Each row is a point. The ring and each string are closed loops that go straight from each point to the next, and from the last back to the first. Before rounding, they use only three directions, however many columns there are. Count how often each string passes through the ring. Passing back the other way cancels.

Ring (9 x 4):
[[-10.2  28.2  27.4  24.5]
 [  8.3  20.8   7.4  36.1]
 [ 16.2   5.2 -15.7  37.1]
 [ -1.9  -7.9 -28.5  26.0]
 [-20.0 -16.9 -24.8   7.1]
 [-16.0 -21.4  -9.9  -8.5]
 [ -5.4 -18.0   8.8 -15.6]
 [ -4.3  -5.2  25.6 -12.6]
 [-14.0  16.5  36.2   2.7]]
String (25 x 4):
[[ -0.1  -8.5   4.3   0.8]
 [-20.6  -0.9  12.2  -1.9]
 [-11.7   0.8  15.5   0.2]
 [ 20.9  -4.8  27.9  -6.8]
 [ -1.7  11.8  46.2  -7.1]
 [ -0.6  16.9  48.3  -2.2]
 [  8.1   1.1  12.4   8.6]
 [-18.5  11.6  19.1   8.5]
 [  1.9   3.3  16.0   6.7]
 [ 12.8   2.3  38.0  -8.1]
 [  6.4  -4.0  45.5 -23.3]
 [ 21.9 -15.8  19.1 -13.0]
 [ -2.6  -2.8   4.7   6.7]
 [-34.8  -9.1   3.4  -9.1]
 [-36.1  -5.6  -3.2  -0.3]
 [  5.7 -17.7 -10.3   2.5]
 [ -2.6 -23.6 -24.0   3.4]
 [ 16.0 -14.3 -10.3   9.4]
 [-24.1  -0.6  -8.0  12.8]
 [-47.1  -5.3 -26.4  14.7]
 [-17.6  -0.7  -4.8  12.1]
 [ -2.3  -9.3  -9.0   9.4]
 [-37.3  -5.8 -11.8   5.7]
 [-41.8  -9.3  -9.4  -1.6]
 [ -3.5  -9.5  -0.1   2.0]]
Times through: 0
String (30 x 4):
[[-17.2 -32.7 -27.2  -9.3]
 [ -0.6 -24.9 -19.1  -1.3]
 [  1.7 -11.7  -8.2   7.0]
 [-24.1  -6.1 -12.3   9.5]
 [-45.2  -9.4 -31.7  14.3]
 [-14.6 -16.6 -42.8  22.8]
 [ 24.4 -16.9 -33.2  26.1]
 [  6.1  -2.6 -11.2  21.5]
 [ -9.3   6.5  -7.4  25.1]
 [ -0.4  15.6 -11.6  41.8]
 [ 30.9  19.6  -6.9  51.9]
 [ 33.1  15.8   3.2  40.3]
 [ 21.8   5.2   5.4  22.7]
 [ -1.3  10.4   7.7  20.7]
 [-25.7  32.6  17.5  33.0]
 [-16.8  30.9  17.5  33.4]
 [-18.4  18.6  10.0  23.9]
 [  7.6   9.4   6.2  23.1]
 [ 35.0   7.0   2.3  30.9]
 [ 39.5  16.3  -7.4  50.8]
 [ 15.4  16.2 -17.8  51.7]
 [-11.5   8.7 -11.4  30.2]
 [ -8.8   2.3 -11.8  23.6]
 [-19.6  -2.6 -29.8  28.3]
 [-36.2 -13.9 -51.2  26.2]
 [ -0.9 -23.3 -34.0  11.9]
 [  7.6 -16.6 -14.7   7.7]
 [ -8.2 -10.0  -9.2   6.9]
 [-41.0 -11.2 -15.8   1.2]
 [-57.3 -26.0 -29.7 -10.7]]
Times through: 3

Ring (10 x 8):
[[ 27.0   8.1 -19.4  -6.2 -20.9   7.8  -4.0  -5.7]
 [ 28.4  -2.9 -11.3   4.8 -14.7  19.0   2.0  -6.3]
 [ 24.4 -15.7   3.6  20.1  -4.7  34.6   7.8   2.2]
 [ 12.7 -21.4  17.0  33.6   4.3  43.4   6.1  10.7]
 [ -2.7 -16.7  20.4  41.4   7.7  38.5  -5.7   5.3]
 [-11.6  -8.6  16.5  41.3   6.1  28.6 -16.4  -3.4]
 [-16.0   4.4   6.5  31.8  -0.3  13.8 -26.6 -10.3]
 [ -8.5  18.1  -7.9  10.0 -11.8   0.0 -28.2  -5.6]
 [  7.0  23.5 -19.1  -9.6 -21.5  -5.0 -20.7   2.3]
 [ 17.9  20.5 -22.9 -14.5 -24.4  -2.9 -13.4   1.4]]
String (25 x 8):
[[ 19.2  20.4 -28.3 -11.1 -25.7  -7.3 -16.9 -18.0]
 [  8.9   5.5 -11.3  14.2 -12.2   7.9 -16.2 -22.6]
 [ 26.0   6.3 -12.1  -8.3 -18.4  14.7   1.0  16.0]
 [ 40.1   3.8 -19.5 -15.0 -23.2  14.7   8.5   9.5]
 [ 34.5  -4.0 -16.8   4.2 -17.1  16.8   3.1 -18.9]
 [ 18.8  -6.3  -8.2  20.6  -9.3  18.5  -6.0 -27.1]
 [ 36.4 -19.6   1.0  14.5  -7.3  38.5  17.0   5.6]
 [ 32.9 -19.7  10.1  10.9  -4.5  45.6  21.4  34.6]
 [  9.4  -2.4   0.1  17.9  -6.7  20.9  -7.6  -1.8]
 [  6.3 -16.0   7.5  40.2   2.2  30.2  -7.5 -24.3]
 [ 10.0 -33.9  29.1  49.2  13.2  56.9  11.0  11.8]
 [  7.4 -28.7  31.5  40.7  12.0  56.6  11.6  33.2]
 [  7.4 -11.2  15.8  22.6   0.9  37.2   2.0  28.2]
 [ -1.6  -5.9   6.9  32.3  -0.1  23.3 -13.9 -10.9]
 [-22.3 -12.8  22.0  57.8  12.7  30.1 -23.6 -19.8]
 [-20.0  -5.5  20.0  43.2   8.1  27.3 -21.3   1.9]
 [ -4.6   1.6   9.4  19.9  -2.3  22.4 -12.9  18.1]
 [ -3.6   3.3  -1.7  25.6  -5.3  11.9 -21.3 -19.5]
 [-14.7  10.1  -4.6  29.8  -5.4   2.4 -33.6 -33.7]
 [-19.2  28.5  -8.0   4.4 -13.3  -7.7 -36.8   4.7]
 [-13.7  29.7 -17.0   3.4 -17.2 -14.0 -38.8 -15.6]
 [ -2.9  16.5 -14.3  11.6 -14.0  -3.1 -28.4 -24.5]
 [  7.2   9.8  -8.5   5.9 -13.2   8.6 -14.5  -0.5]
 [ 16.9  24.3 -20.3 -22.8 -25.5  -1.9 -11.2  23.0]
 [ 25.3  29.7 -29.9 -34.7 -32.5  -8.7  -9.8  20.9]]
Times through: 1
String (30 x 8):
[[-13.2  29.6 -13.8   0.1 -16.8 -10.7 -35.4  -1.6]
 [ -7.3  24.0 -16.9   5.8 -16.6  -9.5 -33.5 -20.2]
 [ -0.2  13.0 -12.6  13.2 -12.9   0.6 -25.0 -23.5]
 [  7.3  10.5  -9.4   5.4 -13.7   7.7 -15.0  -1.7]
 [ 15.5  19.9 -16.9 -15.7 -22.3   1.9 -10.8  18.5]
 [ 26.9  34.4 -33.9 -41.7 -36.0 -13.0 -10.6  24.0]
 [ 23.8  26.2 -32.6 -23.6 -30.7 -10.9 -14.6  -5.8]
 [ 35.0  23.4 -32.1 -33.2 -33.0  -4.7  -3.2  12.5]
 [ 31.0  12.0 -19.6 -18.6 -24.2   8.3   1.0  16.4]
 [ 15.1   2.7  -5.5   6.1 -12.0  16.9  -5.3   6.1]
 [ 12.5   1.5  -5.9  12.2 -10.6  15.7  -8.7  -5.7]
 [ 26.1  -0.8  -4.9  -1.9 -13.9  23.4   5.8  21.8]
 [ 42.4  -9.7  -7.1  -4.2 -15.4  31.0  18.5  19.8]
 [ 34.5 -16.7  -4.7  16.7  -9.0  31.6  10.8 -12.2]
 [ 18.9 -12.7  -0.8  25.7  -5.0  27.2  -1.0 -18.5]
 [  9.7  -5.3  -0.6  23.5  -5.5  21.3  -8.6 -13.5]
 [ 13.6  -7.1   3.7  17.9  -5.2  27.5  -1.2   7.1]
 [ 20.6 -21.4  17.3  23.1   1.6  47.3  14.6  30.2]
 [ 20.7 -35.6  33.2  34.8  11.1  66.1  25.3  47.7]
 [  2.6 -23.3  20.0  47.4   9.1  42.2  -2.2  -6.8]
 [ -2.0 -12.1   9.7  41.8   3.5  27.5 -13.3 -21.4]
 [  0.9  -7.8   8.4  31.2   0.2  26.4 -10.4  -5.4]
 [  0.2 -10.3  16.4  29.4   3.0  34.3  -4.7  17.5]
 [-11.9 -13.6  27.1  41.4  10.4  39.7  -8.6  22.1]
 [-24.1  -7.9  20.5  52.4  10.7  26.5 -25.7 -13.7]
 [-16.1  -0.2   5.2  41.7   1.7  13.7 -29.0 -31.6]
 [ -4.5   2.4   0.7  26.3  -4.2  14.0 -20.3 -15.0]
 [ -8.3   4.6  -2.6  29.9  -4.6   8.6 -26.6 -29.3]
 [-21.4  15.6  -3.3  26.9  -5.6  -0.8 -38.1 -24.9]
 [-19.2  26.5  -7.1   7.3 -12.2  -6.3 -36.5   1.8]]
Times through: 3

Ring (8 x 11):
[[-26.8  19.5 -19.3  -7.2 -11.5   2.4 -26.2 -11.2  45.2   1.8  14.7]
 [ -9.0  16.3  -9.1  -1.0  -0.7   2.3  -9.9 -19.7  40.1  -2.8   7.8]
 [ 18.6   0.8  18.4   6.4  18.5   3.8  16.5 -21.5   8.5   1.6  -1.0]
 [ 29.7 -12.8  41.5   8.7  25.8   4.1  25.9 -11.2 -25.9  12.5 -11.0]
 [ 23.3 -18.9  51.3   6.2  21.0   3.2  18.2   4.0 -47.6  23.8 -17.5]
 [ -0.4 -13.8  36.1  -1.9   6.7   3.4  -3.5  13.9 -38.1  28.8  -7.5]
 [-17.3  -4.8  15.5  -7.4  -2.7   4.2 -17.5  12.0 -14.2  25.3   6.0]
 [-30.5   7.8  -7.5 -10.7 -11.1   4.2 -28.7   4.1  18.0  16.4  17.2]]
String (24 x 11):
[[-23.7  10.8  -0.6  -6.1 -11.6   0.6 -26.4   2.5  15.4  12.4   0.0]
 [-16.6   9.0   3.0  -4.0  -6.6   1.1 -19.3  -1.2  13.7  10.8  -0.5]
 [-12.4   6.6  -7.6  -5.8   3.4   6.9  -8.4 -13.3  28.2   7.0  25.2]
 [-27.1  22.0 -30.4  -8.4  -8.2   5.1 -22.9 -20.3  61.6  -3.3  29.6]
 [-15.8  17.1 -22.5  -5.5   0.1   6.2 -11.5 -23.9  54.1  -3.6  28.9]
 [-15.4  27.6 -24.5  -1.4  -6.7   0.9 -16.5 -27.9  65.5 -12.4   9.9]
 [ -3.4  18.3  -2.4   2.7  -1.3  -0.7  -8.2 -20.0  36.2  -5.4  -7.0]
 [  1.5   7.5  13.8   3.0   2.9  -0.1  -3.8  -9.9   9.4   4.8 -11.9]
 [  2.1   1.8  16.5   1.4   6.3   2.2  -1.0  -7.2   1.7   9.6  -4.4]
 [ 13.3   0.3  22.9   5.4  12.7   1.9   9.0 -12.6  -1.1   6.4  -9.6]
 [ 13.4  -4.3  20.4   3.1  17.4   5.4  13.0 -13.9  -1.4   9.0   4.8]
 [ 27.1 -12.1  27.8   5.5  30.0   8.6  29.1 -19.8  -8.9   9.3  11.9]
 [ 44.1 -20.3  62.2  14.1  32.3   2.1  36.3  -7.1 -50.3  16.3 -28.7]
 [ 32.5 -18.3  62.4  11.4  22.1  -0.4  22.5   3.9 -56.1  21.5 -36.6]
 [ 32.5 -22.8  72.9  11.7  20.5  -1.7  20.4  13.1 -73.5  28.0 -46.1]
 [  8.8  -9.3  33.3   2.2  11.6   2.9   5.1   1.9 -25.3  19.3  -9.5]
 [  4.7  -7.6  20.1  -0.9  13.5   6.4   5.7  -5.0  -9.0  16.3   9.8]
 [  9.0 -21.2  42.8  -0.7  16.2   6.2   8.1  11.5 -47.1  31.1  -1.1]
 [ -3.9 -19.9  50.4  -2.6   1.9   1.1 -10.2  29.9 -64.0  39.8 -21.6]
 [ -9.0  -4.5  26.4  -2.6  -2.1   0.8 -13.9  12.8 -23.3  23.8 -12.2]
 [ -7.5  -1.8  15.2  -3.2   2.4   3.6  -8.7   1.8  -5.5  17.5   2.8]
 [-16.4  -2.0   2.9  -8.4   1.9   7.4 -12.4   0.6   5.1  18.9  23.3]
 [-43.6   7.3 -15.5 -16.5 -16.7   6.1 -38.8  10.5  20.1  21.8  29.1]
 [-42.4  14.9 -11.6 -12.2 -23.4   0.4 -43.9  11.0  21.7  16.5   5.9]]
Times through: 4
String (33 x 11):
[[-34.5  17.7 -30.5 -12.4 -10.5   6.8 -28.3 -12.3  53.7   4.1  36.8]
 [-16.6   8.9 -13.9  -7.3   1.5   7.5 -11.4 -14.7  35.7   5.7  30.4]
 [-11.4   7.4  -0.7  -3.8   0.2   4.0 -11.0  -8.9  20.5   7.8  11.1]
 [-22.9  20.3  -9.5  -3.7 -13.9  -1.4 -27.2  -7.2  35.3   2.0  -4.0]
 [-25.5  28.1 -19.6  -3.3 -16.9  -2.3 -30.0 -14.2  53.2  -5.5  -3.0]
 [-17.7  26.7 -24.0  -2.4  -7.9   1.0 -18.6 -25.1  62.7 -10.2  10.4]
 [ -4.0  12.9 -12.5  -1.6   7.3   6.1  -0.8 -26.6  45.0  -4.1  23.1]
 [  0.7   6.0   1.0  -0.3   9.5   5.5   2.2 -19.1  24.6   2.5  14.5]
 [  0.1   4.8  13.9   1.5   3.7   1.2  -3.9  -7.8   6.1   7.8  -6.8]
 [  9.3   6.9  14.3   5.2   8.9   0.9   4.7 -16.9  13.1   1.0  -9.2]
 [ 23.0   4.1  20.1   9.4  18.4   1.7  18.4 -25.0  11.6  -3.0 -10.2]
 [ 33.8  -4.0  22.7   9.9  31.4   6.6  33.9 -32.0   8.4  -2.2   5.9]
 [ 24.1  -7.6  19.7   4.9  28.3   8.7  26.9 -24.2   3.4   5.2  16.2]
 [ 10.6  -4.3  20.8   2.3  15.2   5.0   9.9 -10.9  -3.7  10.7   3.3]
 [ 18.1  -6.6  36.4   6.8  15.0   1.2  12.0  -5.2 -21.3  12.9 -18.4]
 [ 33.5 -14.8  55.9  11.9  23.3   0.2  24.5  -2.9 -44.2  16.3 -31.9]
 [ 40.6 -22.3  63.8  12.5  30.5   2.3  33.1  -2.2 -56.1  20.3 -28.1]
 [ 34.8 -23.7  51.5   7.8  33.1   7.1  33.4  -6.0 -44.7  21.0  -4.2]
 [ 14.0 -12.1  29.8   2.0  19.2   6.4  13.9  -5.4 -19.7  17.4   4.4]
 [  5.2  -6.2  23.2   0.4  11.4   4.5   4.0  -3.3 -11.6  15.9   1.4]
 [  7.9 -10.3  40.2   2.9   8.3   0.7   1.5   8.5 -35.6  22.6 -20.4]
 [  3.6  -7.6  26.9   0.1   9.5   3.8   1.4   1.5 -18.6  19.0  -3.0]
 [  4.5 -12.5  27.4  -1.5  13.6   6.5   5.1   1.9 -22.6  22.3   6.9]
 [  0.5 -21.8  45.1  -3.1   9.1   4.7  -1.8  21.8 -55.8  37.1  -6.5]
 [-11.6 -16.7  44.1  -4.9  -3.3   0.8 -17.5  31.7 -57.8  39.8 -19.1]
 [-15.9  -7.5  28.8  -5.4  -6.1   0.8 -20.6  21.9 -33.1  30.6 -12.3]
 [-10.7  -0.6  19.4  -2.9  -2.9   1.0 -14.8   8.1 -12.0  19.7  -8.3]
 [-10.8  -1.2  10.4  -4.9   1.8   4.8 -10.4   1.1  -0.7  17.4   9.4]
 [-17.6  -0.6  -0.5  -8.9   1.5   7.8 -12.9  -1.3  10.0  17.4  26.1]
 [-39.8   7.3 -15.9 -15.4 -13.6   6.7 -34.5   6.5  22.9  19.5  31.0]
 [-45.8  15.0 -16.6 -14.2 -23.6   1.8 -45.4  10.4  26.3  16.9  13.9]
 [-38.3  15.8 -13.5 -11.0 -20.1   1.1 -39.1   5.3  27.5  12.9   8.8]
 [-45.4  21.4 -29.8 -14.1 -21.8   3.2 -42.6  -1.8  49.0   7.8  24.5]]
Times through: 2

Ring (7 x 14):
[[-20.5  -1.4   8.9   7.6 -13.6  29.2 -11.2   0.8  -2.9  13.5  -4.5   7.0
   -7.5   2.1]
 [-31.7  36.2  30.5   5.2 -40.5  38.2   1.8  -0.6  30.2  -0.4 -15.9   5.6
  -10.0  -7.4]
 [-14.4  21.2  20.4  -0.2 -35.5  13.5  -4.4  -4.6  29.9 -13.6 -21.9  -6.3
    0.0  -7.1]
 [  7.8 -18.2  -3.1  -2.9 -12.1 -12.8 -18.9  -6.8   5.7 -14.2 -18.6 -15.1
    9.8   0.1]
 [ 16.9 -36.9 -21.5  -1.0   6.0 -28.4 -21.0  -2.0  -8.8 -11.2 -14.6 -15.6
   14.3   3.1]
 [  7.5 -28.9 -23.7   4.5  10.0 -20.5 -13.0   5.6 -10.3  -2.6  -9.9  -6.9
    9.6   2.2]
 [ -6.6 -20.1 -11.1   7.5   3.4   5.0 -13.0   4.8 -12.8   9.8  -4.2   2.1
    0.4   3.7]]
String (31 x 14):
[[ -8.8  20.3   8.6   0.8 -27.8  -3.2   1.5   1.4  32.1 -19.1 -24.1  -8.3
    4.7  -9.4]
 [  4.5  -1.0  -0.2  -2.7 -19.4 -16.7  -8.9  -3.2  21.3 -22.2 -24.2 -15.5
   10.6  -5.5]
 [ 22.4 -42.3 -15.6  -5.8  -0.2 -29.3 -29.2 -10.1  -7.6 -16.6 -17.8 -22.1
   16.5   4.4]
 [ 30.0 -67.7 -24.9  -6.0  13.4 -31.7 -41.1 -12.8 -28.8  -8.2 -11.1 -22.8
   17.7  11.2]
 [ 30.2 -67.5 -28.9  -4.7  16.7 -35.0 -38.6 -10.0 -29.2  -7.9 -10.7 -21.8
   18.3  10.7]
 [ 37.2 -70.0 -40.6  -4.5  24.0 -52.8 -34.0  -5.2 -27.2 -14.5 -13.4 -25.0
   23.7   8.7]
 [ 10.4 -13.2 -21.9   1.8   0.9 -34.0  -4.2   7.0   9.9 -18.5 -19.9 -13.0
   14.4  -4.5]
 [  4.3  -7.7 -17.3   3.4  -1.8 -24.5  -2.6   7.7  10.4 -14.1 -18.0  -9.1
   10.8  -4.6]
 [ 13.5 -27.9 -30.9   3.6  12.6 -35.8  -8.8   8.5  -4.5 -11.1 -14.2 -11.0
   14.6  -0.5]
 [ 18.3 -49.1 -36.6   3.7  23.0 -33.9 -19.8   5.3 -23.4  -2.1  -7.7 -10.6
   14.4   5.8]
 [ 17.2 -61.3 -31.1   2.8  23.3 -20.2 -31.2  -1.3 -36.4   7.3  -2.1  -9.1
   10.7  11.4]
 [  9.1 -40.4 -34.8   7.7  23.1 -23.8 -13.8  10.2 -23.2   5.0  -4.2  -3.4
    9.5   5.0]
 [ -3.4 -16.1 -23.1   9.7  10.5 -11.3  -3.3  13.1  -7.6   4.2  -6.7   1.7
    4.5   0.1]
 [-17.7  21.7   0.0   8.4 -16.0   3.4   9.2  11.9  22.8  -5.5 -15.8   3.0
   -0.3  -8.5]
 [-10.4  -0.1  -0.2   5.3 -11.6   6.0  -6.1   3.4   6.9  -0.7 -12.0  -0.7
    0.6  -2.0]
 [  0.7 -46.4 -11.2   4.4   9.3  10.4 -31.3  -4.9 -33.2  17.6   1.6  -0.9
    0.4  11.9]
 [ -6.7 -15.5  -1.0   4.1  -7.1   9.5 -16.3  -1.4  -5.9   4.9  -8.0  -1.6
    0.2   3.0]
 [-15.5   7.9   5.7   5.8 -17.0  13.0  -3.8   3.3  11.5   0.0 -12.4   1.3
   -1.9  -3.2]
 [-28.4  24.5  15.2   9.0 -24.5  29.6   3.1   6.1  17.9   5.7 -10.6   8.8
   -8.5  -5.3]
 [-35.1  21.1  24.1   9.7 -27.3  48.7  -3.7   1.7   9.2  16.6  -4.9  13.5
  -14.6  -1.3]
 [-39.8  34.5  31.7   9.2 -36.5  52.9   1.1   1.5  20.3  12.6  -8.4  13.7
  -16.0  -4.5]
 [-44.7  60.4  37.1   9.2 -48.2  47.9  15.5   6.2  44.0   0.6 -17.0  12.8
  -15.0 -12.7]
 [-47.0  54.6  46.5   7.5 -53.1  62.0   6.1  -1.1  37.4   6.4 -14.1  13.2
  -18.5  -8.9]
 [-26.1  14.3  29.7   3.2 -34.6  43.2 -13.1  -8.0  12.3   7.2 -10.4   3.9
  -10.3  -0.4]
 [-14.9   1.2  16.3   2.1 -24.0  24.2 -14.9  -6.3   7.1   2.2 -11.6  -1.2
   -3.8   0.4]
 [-16.7  16.1  14.0   3.4 -26.7  15.7  -3.4  -0.2  20.7  -5.4 -16.5  -1.2
   -2.0  -5.2]
 [-33.2  61.7  34.4   4.0 -52.6  27.1  16.3   3.5  56.6 -16.9 -26.8   1.8
   -6.6 -16.5]
 [-33.5  68.3  42.4   1.2 -61.9  29.1  15.7  -0.5  65.0 -22.5 -31.0  -1.4
   -6.3 -18.1]
 [ -9.6   8.1  21.0  -2.5 -33.5  15.0 -14.1 -10.3  20.8 -11.3 -20.0  -9.0
    0.6  -3.1]
 [  0.5 -19.4   4.7  -1.6 -14.5   5.1 -23.5  -9.6  -1.5  -3.9 -13.2  -9.8
    3.9   3.2]
 [ -5.0  -5.2   3.1   1.4 -15.5   3.3 -12.4  -2.6   7.7  -5.6 -14.8  -6.2
    3.0  -1.0]]
Times through: 2
